Each row is a point. Each copy is the shape, with its points in the same order, turned, moved and blurred by noise. Is it also mirrored, or only turned?

Shape (7 x 3)
|  19 |   1 |  42 |
| -67 |  14 |  -8 |
|  14 |  22 |  17 |
|  23 | -54 |  28 |
|  -8 | -13 |  18 |
|  21 | -17 | -22 |
|  34 | -37 | -33 |
Copy 1 (7 x 3)
|  27 | -41 | -20 |
|   7 |  59 | -41 |
|  20 | -14 |   3 |
| -22 | -56 | -45 |
|  -2 |  -8 | -34 |
| -35 | -16 |  -1 |
| -55 | -28 |   8 |
Copy 1 is: mirrored
Copy 2 (7 x 3)
| -53 |  -9 |  32 |
|   9 |  55 | -15 |
| -20 |  -2 |  35 |
| -57 | -43 | -17 |
| -31 |  -2 |  -5 |
|   0 | -37 |   2 |
|   5 | -60 | -12 |
Copy 2 is: only turned
Copy 3 (7 x 3)
|   0 |  11 |  40 |
|  19 | -60 | -23 |
| -26 |  -1 |  27 |
|  24 |  58 |   2 |
|  14 |   7 |   6 |
| -24 |  30 | -29 |
| -33 |  50 | -38 |
Copy 3 is: only turned

Shape (12 x 6)
|   6 |  42 | -32 | -35 |  33 | -45 |
| -19 | -53 |  51 | -37 |  52 | -43 |
|  -6 |  11 | -15 | -14 |  -8 |   4 |
| -14 | -12 |  -7 |  33 |  28 |  27 |
|   3 | -54 |   4 |   4 |   8 |  25 |
|  20 |  24 | -18 | -19 |  35 | -47 |
| -22 | -40 |  52 |   6 | -11 | -18 |
| -71 |  -4 | -25 | -34 | -17 | -41 |
|  14 |   1 |  16 | -36 | -16 |  -4 |
| -50 |  31 | -27 |  22 |   8 | -53 |
|  11 |  28 |   2 |  31 |  10 |  21 |
|   1 | -52 |  17 |  41 | -39 |  17 |
Copy 1 (12 x 6)
|  13 |  17 |   9 | -64 |   3 | -10 |
| -48 |  -1 | -84 | -15 |   3 |  32 |
|  -2 |  -7 |   6 |   1 | -16 | -17 |
|   8 | -55 | -12 |  21 |  31 | -18 |
| -11 | -13 | -23 |  55 |  25 |  10 |
|   1 |  10 |   6 | -54 |  12 |   9 |
| -31 | -37 | -32 |  30 | -21 |  40 |
|  34 |  -2 | -42 | -13 | -66 |  -5 |
| -30 |  13 |  14 |   8 | -17 |  -2 |
|  49 | -44 | -12 | -44 | -31 |  10 |
|  -3 | -49 |  30 |   6 |  20 | -18 |
|  -4 | -42 |   6 |  81 |  -2 |  36 |
Copy 1 is: only turned
Copy 2 (12 x 6)
|  43 |  57 |  37 | -32 | -14 |  17 |
| -11 |  58 |  -2 |  41 |  74 |  12 |
|  12 |  17 | -18 | -12 | -24 |  15 |
| -14 | -23 |  -5 |   4 |  -3 |  50 |
|  -2 | -19 | -40 |  12 |  24 |  32 |
|  33 |  40 |  32 | -32 |  13 |  15 |
| -45 |  13 | -28 |  26 |  36 | -17 |
|  24 |  45 |  12 |  54 | -38 | -24 |
|   5 |  40 | -41 | -23 |   8 |  -1 |
|   0 |  17 |  57 |   9 | -36 |  -2 |
| -23 |  -6 |  -5 | -38 | -19 |  42 |
| -28 | -45 | -43 |   1 |   9 | -10 |
Copy 2 is: only turned
Copy 3 (12 x 6)
|   9 | -19 |  44 |  29 | -33 | -45 |
| -32 | -67 |  57 | -28 |  61 | -18 |
|  20 | -19 |   4 |  21 |  -3 |  11 |
| -10 | -13 | -44 | -16 |  14 |  -4 |
|  -3 | -11 | -10 | -42 |  35 |  31 |
|  -7 |  -5 |  40 |  15 | -20 | -38 |
| -38 | -38 |  14 |   8 |  57 |  35 |
|  -3 | -88 |  27 |  26 | -26 |  28 |
|  20 |  -7 |  35 |  23 |  28 |  19 |
| -41 | -51 |  -4 |  42 | -41 | -12 |
|  -2 |  15 | -34 |  24 |  15 | -11 |
| -28 |   3 | -23 | -10 |  35 |  70 |
Copy 3 is: mirrored
Copy 4 (12 x 6)
|   7 | -13 |  22 |  56 | -45 | -29 |
|  38 | -38 |  33 | -13 | -51 |  66 |
| -10 |   1 |   7 |  -7 | -16 | -26 |
| -28 | -21 |  11 |  -6 |  33 |  20 |
| -31 |  -4 |  36 | -44 |  -2 |  28 |
| -12 | -18 |  24 |  54 | -48 |  -9 |
|   1 | -25 | -24 | -46 | -36 |  46 |
|  43 | -58 |  -3 | -27 | -33 | -48 |
|  -3 |  21 |  13 | -17 | -47 |   1 |
|  -1 | -64 | -26 |  27 | -16 | -32 |
| -38 |   7 | -17 |  15 |   9 |   6 |
| -61 | -16 | -15 | -69 | -11 |  26 |
Copy 4 is: mirrored

Shape (14 x 8)
| -12 |  13 | -17 |  56 |  14 |   6 |   3 |  47 |
|  40 |  17 |  22 | -28 |  16 | -17 |  17 | -23 |
|   1 |   4 | -17 |  16 |  40 | -21 | -20 |  27 |
|  -5 |   6 | -11 |   8 |  -5 |  59 |  -1 |  48 |
|  63 |  39 |  24 |  -7 |  41 | -41 |  16 |  10 |
| -35 |   5 | -28 |   0 | -37 |  14 |  21 |  49 |
|  34 | -10 |   3 |  -2 |  45 | -20 |  26 | -21 |
|  21 |   7 | -14 |  12 |  27 | -35 | -39 |  65 |
| -22 | -15 |  84 | -32 | -18 |  27 |  29 |  27 |
|  49 |  19 |  -7 |  41 |  30 | -47 | -24 | -35 |
|  -9 | -18 | -25 |  31 | -27 |  23 |  -1 |  45 |
|   5 |  -8 |  12 | -12 | -46 |  39 |  12 |  37 |
|  -3 | -18 |  -9 |  -9 | -11 |  29 |  -1 |  44 |
|  42 | -33 |  45 | -35 | -29 |  17 |  58 |  28 |
Copy 1 (14 x 8)
|  20 |  -5 |  17 |  22 |  38 | -74 |  -8 |   4 |
|  -6 |   0 |  27 | -15 |  28 |  48 |   6 |   2 |
|  14 |   9 |  19 |  -1 |  43 | -38 |  29 | -27 |
|  23 | -39 |  -1 |  -7 |  -6 | -54 |  13 |  32 |
|  -8 | -16 |  56 | -21 |  65 |  32 |  -6 | -28 |
|  59 |  12 |   0 |  -6 | -15 | -48 | -16 |  27 |
|  -2 |   0 |  -1 |  12 |  57 |  35 |  13 | -13 |
|  20 |  -4 |  30 | -24 |  34 | -49 |  14 | -59 |
|  39 | -44 |  46 |  48 | -48 |  26 |  14 |  20 |
| -53 |  36 |  22 |  -5 |  58 |  -1 |  -4 | -37 |
|  26 |  -9 | -18 |   9 |  -8 | -64 | -14 |   4 |
|  25 | -31 |   0 |   1 | -41 | -17 | -19 |  20 |
|  32 | -21 | -10 |  -6 | -12 | -32 |  11 |   3 |
|  37 | -54 |  -6 |  15 | -24 |  51 | -31 |   4 |
Copy 1 is: only turned
Copy 2 (14 x 8)
|  20 |   4 | -29 |  19 | -47 |  29 |  14 |   0 |
|  26 |  44 |  -4 | -26 |  62 |   8 |  15 |  16 |
|  24 |  18 | -18 | -12 | -25 |   8 |  -2 |  40 |
|  40 | -34 | -15 |   6 | -13 |  -2 |   6 | -33 |
|  60 |  75 | -14 | -31 |  32 |  32 |  19 |  29 |
|  -1 | -29 |  27 |   0 | -21 |  30 |   3 | -32 |
|   5 |  63 | -26 | -26 |  29 | -11 |  11 |  17 |
|  57 |  15 |   8 | -19 | -43 |  17 |  12 |  51 |
|  38 |  17 |  42 |  55 |  51 | -13 | -25 | -34 |
|  12 |  48 | -44 | -15 |  19 |  22 |  54 |  73 |
|  10 | -25 |   5 |  12 | -34 |   3 |  33 | -18 |
|  31 | -23 |  28 |  14 |  18 |  -3 |  27 | -40 |
|  27 | -19 |  14 |  -3 | -11 | -14 |   9 | -17 |
|  35 |  44 |  48 |   2 |  44 | -25 |  28 | -57 |
Copy 2 is: mirrored
Copy 3 (14 x 8)
|  -11 |  -15 |   17 |  -29 |   28 |   50 |   46 |  -23 |
|   29 |  -20 |   28 |  -10 |  -27 |  -33 |   -1 |   37 |
|   17 |   10 |    8 |  -33 |   30 |   29 |   28 |   31 |
|    0 |  -51 |  -38 |  -31 |   11 |   25 |   25 |  -30 |
|   35 |  -11 |   49 |  -22 |  -21 |  -24 |   57 |   55 |
|  -54 |  -51 |  -18 |  -19 |   15 |   32 |    3 |   -5 |
|   35 |   -2 |   47 |  -39 |   -7 |  -10 |  -10 |   26 |
|   18 |  -19 |   -6 |  -26 |   46 |   37 |   58 |   53 |
|   17 |  -82 |   -1 |   15 |  -69 |   53 |  -11 |   15 |
|   40 |   26 |   54 |   10 |   37 |  -22 |   29 |   22 |
|  -16 |  -53 |    0 |  -18 |   44 |   38 |   12 |  -18 |
|   -5 |  -83 |  -21 |    1 |    0 |   13 |    5 |   -9 |
|    1 |  -53 |  -21 |  -29 |   19 |   28 |    1 |    4 |
|   19 | -110 |   33 |  -20 |  -37 |   -3 |  -20 |   20 |
Copy 3 is: only turned
